Rows are points. The points of each table are mixes of a few directions, plus a little noise. How many directions does each table use, and how many do they share? Where both have some left over, give the other angles between the two spaces (their principal angles), to ten degrees, smallest first.

First (5 x 3):
[[ 21  -2   3]
 [-46   3  -7]
 [-31   2  -4]
 [ -6   0  -1]
 [ 60  -5   8]]
Second:
[[ 10   2  -8]
 [  0 -16  17]
 [-22   6  11]
 [-11 -27  35]
 [ 37  24 -55]
 [-15  12   1]]
Directions: first 1, second 2, shared 0; angles 30

First, 8 rows:
[[ 13  10   5  12]
 [ 12   9   5  12]
 [  2   2   1   7]
 [ -5  -2  -4  21]
 [ -9  -6  -3   4]
 [ -1  -3   0 -18]
 [ -7 -12  -3 -60]
 [ -2   1   0  21]]
Second (5 x 4):
[[  3  -9  -8 -19]
 [  9 -10  -4 -21]
 [-14  11   4  27]
 [ -1  12  18  27]
 [  1  -6  -9 -13]]
Directions: first 2, second 2, shared 0; angles 30, 40

First:
[[ -9   3  -5   7  -7   6]
 [ 44 -15  24 -33  34 -30]
 [ 15  -5   8 -11  12 -10]
 [-30  10 -16  22 -23  21]
 [ 32 -11  17 -24  25 -22]
 [-19   7 -11  14 -15  13]
 [-32  11 -17  24 -25  22]]
Second (6 x 6):
[[  0  38   4   5  16  -8]
 [  0  16  12   3   8  -9]
 [  6  -2 -18   2   3  18]
 [  8 -17  31  10   5  -8]
 [-11   6  30  -3  -4 -32]
 [ -2 -41 -60 -17 -27  39]]
Directions: first 1, second 3, shared 0; angles 60

First, 6 rows:
[[ -3 -20 -14 -16   9 -16]
 [ -4  -1 -38  -8  48   5]
 [ -4 -29 -23 -24  17 -22]
 [  8  38  49  34 -46  27]
 [  5  27  32  24 -29  21]
 [ -1 -16  -4 -11   0 -13]]
Second:
[[ 14  14  10 -17  17  13]
 [-26   1   7  10   8  -9]
 [ 13   0  15   4 -39  31]
 [-32  -4  18  24  24 -13]
 [-21  27  11 -26  -7  22]
 [ 50 -39 -60   4  -7 -44]]
Directions: first 2, second 4, shared 0; angles 30, 60

First:
[[  8   7  -9  -7  13  35  13   3]
 [-13   2 -32  14  36 -12  -7 -19]
 [  4 -20 -17  -1  15 -12 -18   2]
 [ -5  43  38 -10 -43   9  43  25]
 [ 23 -44  36   9 -23  35 -37 -41]
 [  2  -6 -15  -2  14   1  -5   2]
 [ -6   5 -14   0  12  -8   3   4]
 [ -8  12  26  -4 -36 -35   9  21]
 [ -5   0 -13   3  12 -12  -2   1]]
Second, 8 rows:
[[ 21 -12 -14  14  -6  -3  -7  12]
 [  9 -12  43 -21  24  12  15  12]
 [ -4   9 -10  16 -19  13  -4   8]
 [-60  50 -33   9 -34  -1  -3 -40]
 [-27  22 -11  -3  -9  -5   0 -21]
 [ 23 -12 -20  22 -13   2 -12  16]
 [ 22 -24  22 -20  31 -15   6   4]
 [ 16 -18  22 -16  23  -7   6   5]]
Directions: first 4, second 3, shared 0; angles 30, 40, 90

First:
[[  0   0   5  -1  -5   0  -2  -7  -4]
 [  0   0  35 -13 -42   3 -16 -60 -33]
 [  0   0 -21   7  25  -2  11  35  20]
 [  0   0   1  -1  -1   0  -1  -1  -2]
 [  0   1  -8   2   9  -1   3  14   8]
 [  0   0   5  -2  -6   0  -3  -9  -5]
 [  0   0  -5   2   7   0   3  10   5]
 [  0   0 -12   3  14  -1   5  20  11]]
Second (9 x 9):
[[-16 -19  23   6   0  12  -7   4 -11]
 [ 11  15 -14  -4   0  -9   5  -6   7]
 [  9  12 -12  -3   0  -7   4  -4   6]
 [-15 -31  13   3   3  15  -9  22  -8]
 [ 11  24 -10  -3  -2 -12   7 -17   6]
 [-14 -27  13   3   2  13  -8  19  -8]
 [ 19  26 -24  -7  -1 -15   9 -11  12]
 [-16 -30  16   4   2  15  -9  19  -9]
 [ 10  30  -4  -1  -3 -13   7 -26   5]]
Directions: first 1, second 2, shared 0; angles 40

First:
[[ -4  -2   5   3   0 -15   2  -5  -8 -14  15]
 [-27  -2  16  24  -8 -14 -19  -7  14  -4  19]
 [ 37   7  -6 -26  19  23  16  -5   6  17 -27]
 [  8  -4 -26 -15  -8   4  16  21 -30  -9  -8]
 [-16   2  26  18   4 -14 -16 -19  22  -1  19]
 [ 10  -3 -15 -13  -2  -3  15  11 -24 -11  -2]
 [ 15  -2 -25 -19  -4   9  18  19 -27  -4 -14]
 [  0  -4  -6  -5  -3 -12   9   5 -20 -16   9]
 [-36  -4  -6  25 -24   2 -22  16   4   3   2]
 [-27  -1 -19  19 -24  27 -23  25  12  23 -23]
 [ 41  16  55 -11  50  -6   3 -60  52  15   8]]
Second (11 x 11):
[[-19 -11   6 -15  13  20 -31 -22 -33  -3  24]
 [  6  29 -16  15  10 -33  -2 -26 -13   3  -8]
 [ 13   7  -8 -10  11 -20  12 -12 -29 -15   7]
 [-33   4 -18 -23   8 -24 -24 -24   4  48   8]
 [ 15  12   6  36 -10   9   6  13  23 -10 -22]
 [ -8 -26   6 -35   2  14   0   7 -16  -3  23]
 [-20 -13  -4 -33  12   0 -18 -17 -27  11  25]
 [ 13  -4  -6 -12  -6 -17  29  19  15   3  -4]
 [  6  -2   3  12 -17   1  16  28  42  12 -19]
 [ 19  -4  22  30  -6  38   0  14  -3 -40  -6]
 [ 13   9   8  36 -15  11  10  21  35  -5 -25]]
Directions: first 3, second 4, shared 1; angles 70, 80

First (9 x 12):
[[ 11   6  -8  17   1  16   4   2  -4   1   5   8]
 [  9   2  -6  15   3  13   3   1  -3   5   2   9]
 [  3 -19  -5   8  13   2   4   1   3  30  -2  35]
 [ -9  28  12 -22 -21 -11  -8  -2  -5 -47   2 -57]
 [-12  14  12 -24 -13 -16  -6  -1   0 -30  -2 -39]
 [ -2 -18  -1   1  10  -4   2   0   5  24  -4  25]
 [-15   2  13 -28  -7 -21  -8  -2   3 -19  -4 -27]
 [ -6 -31  -1  -3  17  -9   1  -1  10  39  -7  40]
 [ 23  17 -14  36  -1  33   8   4 -11  -4   9   7]]
Second (8 x 12):
[[  4  11  -2   6  -4   7   1   1  -4 -11   3 -11]
 [  7  -8  -6  13   7   9   4   1   0  18   0  22]
 [ -7   5   7 -14  -6 -10  -4  -1   0 -14  -1 -20]
 [-10  12  11 -20 -12 -14  -7  -3  -1 -26  -1 -35]
 [ 22  30 -12  33  -8  34   7   4 -14 -24  11 -13]
 [  4 -14  -6  10  10   6   3   0   2  22  -1  26]
 [-16   6  13 -28 -10 -22  -8  -3   2 -23  -3 -33]
 [ -5 -43  -4   1  23  -8   3   0  13  56  -8  60]]
Directions: first 2, second 2, shared 2

First, 11 rows:
[[ -4   2   0   7  -1   5  -1   9   9   2 -17   1  22 -15]
 [ -1   0   0   2  -1   2   0   2   3   1  -5   0   7  -5]
 [  5  -2  -1  -8   2  -6   0 -11 -12  -3  21  -1 -27  19]
 [  3  -2   0  -5   1  -4   1  -7  -8  -1  14  -1 -18  13]
 [  1  -1   0  -1   1  -1   1  -2  -2  -1   4   0  -6   4]
 [ -9   5   0  19  -3  14  -1  24  26   7 -46   4  60 -43]
 [  5  -3   0 -12   2  -7   0 -14 -14  -4  26  -1 -34  24]
 [  3  -2   0  -6   1  -5   1  -8  -7  -3  14  -1 -19  13]
 [ -5   3   0  11  -2   8   0  15  16   4 -27   2  36 -26]
 [  5  -2   0  -9   2  -7   1 -12 -12  -3  22  -2 -29  21]
 [ -1   1   1   3  -1   1  -1   3   3   1  -6   0   8  -6]]
Second, 9 rows:
[[ -3   2  -1   8 -11  15  -5   3   0   5  -4  -4   9 -16]
 [  4  -6  -2 -13   9 -10   3  -9  -3  -8   8   1 -23  23]
 [ -6   9   2  14 -11   6   0   5 -13   5   4  -5   4 -13]
 [ -5  -2  -4   3   2  -3   7   3  -5  -9 -17  -5  -3   4]
 [ -8  19   8  21  -6  -8   4  14 -11  12   5   2  24 -21]
 [  8 -11  -1 -18  16 -10   0  -7  15  -5  -1   9  -7  19]
 [ -8  20   6  27 -29  18  -6   9 -24  17  23  -9  12 -33]
 [  3 -16  -7 -16  16  -2   3  -3  21 -14 -30   2  -1  14]
 [ 15 -15  -1 -27  15  -6  -7 -15  20  -3  13  10 -16  24]]
Directions: first 1, second 4, shared 1

First (11 x 18):
[[ 21 -60  16  32 -29 -14  45  -6  24   9  31   1  -4 -11  22 -53 -17   3]
 [-26  18  -6  22  19 -11   9  -3  -2  26 -31  -6  -2 -13  -5  44  -8  34]
 [  1   3   0 -13  -6   4 -29  -9   9 -11  12   6   5   5  -1 -16   9 -29]
 [  5  20   1 -15  11  17   6  26 -23  -4 -16  -2   2   6  -7  30  -7  17]
 [  9   5  -3 -24  -6   9 -28  -4  -1 -20  14   4   3  12  -3 -19  13 -31]
 [  3   9  12 -17  -6  25 -25  14  -1 -12   3  11  16   4  -6   1  -5 -18]
 [ -3   0   4   8   1   4   8   6   0   7  -6   1   3  -6   0   8  -8  11]
 [  7  16 -20 -24  15 -10   3  -3 -21 -16  -2 -13 -19  17  -4   7  25   0]
 [ -2 -27  24  38 -13   8  33  15  12  26  -4   7  14 -22   9   2 -35  29]
 [-24  21 -27   3  21 -35 -18 -37   3   6 -12 -12 -17   0  -4  13  30  -4]
 [  9  -4   0 -10  -5   2  -5   1  -1 -10  10   2  -1   7   1 -13   5 -12]]
Second, 11 rows:
[[ 15  -7  25  -7   3  21 -12  14 -20 -17  15  13  19  25  -4  17 -10   3]
 [ 14  -5  -5   3 -11 -14   3  17   1   1   4  -3  -6  -5  24   6   3 -19]
 [-34   3 -43  17  39 -40  -7 -28   4  25 -10 -24 -21  -6   7  34  26  15]
 [ 34 -10  16 -11 -36  20  37  11 -15 -11 -23 -11 -20 -33   0 -30  -4  -1]
 [  7  -8  -9   3   7 -14 -13  18  -4  -1  16  -1   2  14  24  26   6 -15]
 [ -9   9  17  -6   2  20 -15  -3   8  -7  12  20  25  22 -21 -12 -14   5]
 [-19  11  -3 -12  -9  22  14 -24  22   4 -12   1  -2 -16 -37 -57  -5  13]
 [ -7   9   2  -2 -11  -1 -20  16  30  -1  25  22  23  18   6 -19 -12 -26]
 [ 13 -17 -17  -5  13  -9  -4  17 -15  -3  11 -14 -10   6  22  25  14  -9]
 [ -5  11  24   4  -6  14   6 -17  -3  -1 -15   9   7  -5 -24 -10 -12  19]
 [ -8   4  -7  16   8 -19  11 -19  -8  13 -22 -13 -17 -18   2  19   9  16]]
Directions: first 4, second 5, shared 1; angles 40, 50, 60

First:
[[ -7  -2 -14  -8  -8 -10  17  11  -7   0   6 -12   3 -27  -5  -8   4 -10
    1 -11]
 [  9  -3  27   5  16  12  -9 -18   0 -10   6   5 -16   6  16   2  -6  -5
    3  43]
 [  1  10  10  -7   8  13 -10 -26   3   3  -3  22 -14  18  17  -3 -17 -11
   -8  18]
 [ -3  11  -6 -10  -1  10  -2 -19   4   9  -3  19 -10  10  12  -6 -14 -15
   -9   1]
 [ 13   1  -1  25  10  19 -22 -11  14   5   2  11  -1  20  -1  11   5  10
    1  13]
 [ 12  -6  30  16  11   4 -32   0   9  -7 -18  10   7  56  -7  22   0  38
    3  -1]
 [  7   7 -16  15   7  22  -5 -18  11   7  15  11 -12 -12  10  -4   1 -20
   -1  25]
 [ -8  -2 -41   5 -18 -11  14  26   1   9   6 -17  18 -31 -20  -4  17  -3
    1 -35]
 [-25 -19   9 -43 -23 -60  46  57 -36 -19 -11 -49  25 -41 -22 -10   8  13
    8 -51]]
Second:
[[  5  -2   5   9   5   5  -8  -2   4  -1   0   2   0   9   0   5   2   7
    2   8]
 [-25  17  -5 -49 -19 -22  15   4 -10  11 -24  16   4  14   3 -14 -26  -9
  -16 -55]
 [  8  -4  34   2  11   1 -18  -5   1  -9 -13   8  -2  38   5  12  -7  23
    2  11]
 [  1   6 -50  19  -4  21  13 -10   9  14  31  -3  -7 -53   1 -14  15 -39
    0  18]
 [ 12 -14  -4  23  12  12  12  -3  -3 -11  32 -23 -12 -52   6  -5  19 -20
   13  56]
 [-17  15 -33 -21 -21  -9   7   7   2  18 -13  12  12   5  -9  -8  -8  -7
  -13 -57]
 [ 11 -20   2  25   7  -2   8  17  -4 -15  20 -33   4 -36 -10   5  26   6
   16  30]
 [  5   1  10   7   4   4 -17  -3   7   1 -10  11   3  31  -2  10  -3  17
   -1  -5]
 [ -1   1  39 -18   6 -10 -12  -2  -6  -9 -23  11  -1  43   6   8 -17  22
   -2  -5]]
Directions: first 4, second 4, shared 4

First, 9 rows:
[[ -8  -7   3   5   2  -1   9   9 -10   1  14 -12   0  -2  -1   0   2   5
    6  -5   2  -6  21  -2]
 [-25 -24  23 -19   6  -4 -10 -31  -4 -28  32  -6  12   3   9  22  28 -22
   25  -8   3  16 -18  10]
 [ 16  35  15  -5 -24  -1  -3   5   6  24 -34   4 -15 -12  -7  -2 -18  25
  -20  10  32  -7   3  -8]
 [  7   2 -17   1   6   2  -7  -8  17  -5 -17  16   3   8   0  -8   2 -14
   -8   7 -19  10 -31   1]
 [ 25   9 -24   9   3   6  -2  14  -1  11 -18  14  -1   2   1 -11 -21   7
  -12   3 -13  -9   4   2]
 [ -6  -6 -17  15   9   0  12  11   8   0   0  -4   0   6  -6 -13   3  -5
   -4   2 -19   1   0  -6]
 [ -2   4   8   3  -6  -1   8  11  -9   9   4 -11  -5  -6  -3   0  -5  14
    0  -3  13  -9  24  -4]
 [-43  -6  45 -17 -12 -11   2 -27  10 -15  18 -21  -3  -6  -6  17  35  -9
   14   1  29  19 -17  -7]
 [ 35  -6 -36   8  16  11  -8  15 -18   2   0  19  10   6  13  -6 -26   1
   -1  -8 -28 -15  14  15]]
Second:
[[ 18  25   0  18 -15   1  19  41 -19  35 -13 -15 -17 -15  -9 -12 -32  43
  -17  -1  24 -30  60 -11]
 [  5 -11  -9   0  10   3  -3   0  -9  -6  13   2   7   4   7   3  -1  -5
    7  -7 -12  -4   7   7]
 [  3   6 -12  13   1   0  11  15   6  10 -11  -2  -7   1  -7 -14  -6   6
  -10   5  -6  -5   8  -7]
 [  3   8 -13  14  -1   0  12  17   7  13 -13  -1  -5   0  -9 -14  -8   7
  -12   4  -5  -6   8  -9]
 [  3 -21 -14  -3  18   3  -8  -7 -10 -17  20   7  15   9  11   4   4 -18
   14  -8 -22   2  -5  13]
 [-23  11  30 -20 -15  -8 -10 -33  27  -8 -15   2  -3  -1  -5  10  25 -13
   -3  14  22  24 -48  -7]
 [ -1 -18 -10  -4  14   3  -7 -10  -4 -16  16   7  11   9  10   5   7 -17
   12  -5 -19   5 -12  10]
 [ -9   2  26 -20  -8  -2 -12 -24   0  -9   3   0   2  -3   5  15  11  -4
    7   0  20   9 -15   3]]
Directions: first 4, second 3, shared 3

First (11 x 32):
[[ -7  -8   2   8  27  -2  14 -10 -21   3 -16 -47  11   4 -42 -16   6  -4
    4  42   8  -7 -36 -12  26   5  14 -27   1 -17  -8   3]
 [ -7   4  -1   1  -9  11 -12   5   6  -1  -2  19 -13   6  19   4  -6   8
    5 -20  -8   1  13   6 -18  -4 -10  16  -6   5  12  -2]
 [ -5  -6   0   5  21  -1  12  -7 -16   2 -12 -36   9   1 -32 -12   4  -4
    3  33   6  -5 -27  -9  21   5  10 -19   1 -13  -7   3]
 [ -5   5  -1   0 -12  10 -13   6  10  -1   2  26 -14   5  25   6  -6   7
    4 -27  -9   2  18   8 -20  -5 -12  19  -5   6  13  -3]
 [ -6   9  -2  -1 -20  14 -20  10  16  -3   5  42 -21   7  41  11 -10  10
    4 -41 -12   4  31  12 -32  -8 -17  30  -8  12  20  -4]
 [ 18  -4   2  -5   3 -23  18  -5  -2   0  14 -15  23 -14 -17   1   9 -12
  -13  20  13   3  -9  -5  24   7  14 -19  12   0 -22   2]
 [ -1   8  -2  -4 -24   7 -17   9  18  -3   9  43 -16   2  40  13  -8   8
   -1 -40 -11   6  31  11 -28  -7 -15  27  -3  15  14  -5]
 [  2   3  -1  -2 -10   1  -5   3   8  -1   6  18  -4  -1  16   5  -3   3
   -1 -16  -3   3  14   5 -10  -3  -5  10  -1   6   4  -1]
 [ 13  -5   2  -3   6 -16  14  -5  -4   0   6 -17  18  -9 -18  -2   7  -9
   -7  21  10   2 -10  -5  20   6  12 -17   8  -2 -17   1]
 [  2  -1   0  -1   2  -2   2   0  -1   1   0  -3   2  -2  -3  -1   1  -1
   -1   4   2   0  -3   0   3   1   1  -2   1   0  -2   1]
 [ -5  -4   1   5  16   1   8  -5 -14   2 -11 -28   5   3 -25 -10   3  -2
    4  25   4  -5 -22  -8  15   4   8 -15  -1 -10  -4   2]]
Second (9 x 32):
[[-47  11  -4  11  -9  60 -47  14   3  -1 -34  36 -55  37  43  -2 -26  32
   33 -53 -31  -7  20  12 -53 -19 -37  47 -28   1  55  -9]
 [-14  -2  -4   5   4  -2   3 -12   0  -8  -6   4  -4   4   4  13   9   6
   -6   3 -12  -7  -5  10 -21  -1  -1  11 -10 -11   7   4]
 [ 13   4   5  -2  -5  -6   0  10   1   8  10  -3  -3  -2  -3 -10 -11 -10
    1  -2   4   6   7  -6   1   4   4  -7   4   9  -5   5]
 [ 16  -3   2  -5   1 -13  11   0  -1   2   9 -10  17 -11 -12  -4   4  -9
   -6  13  12   4  -4  -6  23   4   9 -15  11   3 -16  -1]
 [ 12   0   2   0   1 -24  14  -4   0   0  13  -9   6  -7 -10   3   5 -14
  -13  14   0   1  -2   0  -7   8  13  -9   2  -2 -13  13]
 [-12  -1  -3   2   2  11  -6  -3   0  -4  -9   6  -4   5   6   4   2   9
    4  -5  -4  -3  -1   4  -4  -5  -7   8  -4  -4   9  -5]
 [ 18   0   4  -3  -1 -19  11   2   0   5  14 -10   9  -9 -11  -4   0 -14
   -8  11   7   5   0  -5   9   7  12 -14   8   4 -15   7]
 [  5  -7  -2  -4   5  -3   8  -6  -1  -3   0  -7  20  -9  -9   2  11   1
   -4  12  12   0  -9  -3  28   0   3 -10   9  -2 -11  -9]
 [  9  -4   0  -4   3  -5   7  -1  -1   0   3  -7  15  -8  -8  -2   5  -2
   -3   9  12   2  -5  -5  24   1   4 -11   9   1 -11  -6]]
Directions: first 2, second 3, shared 1; angles 70
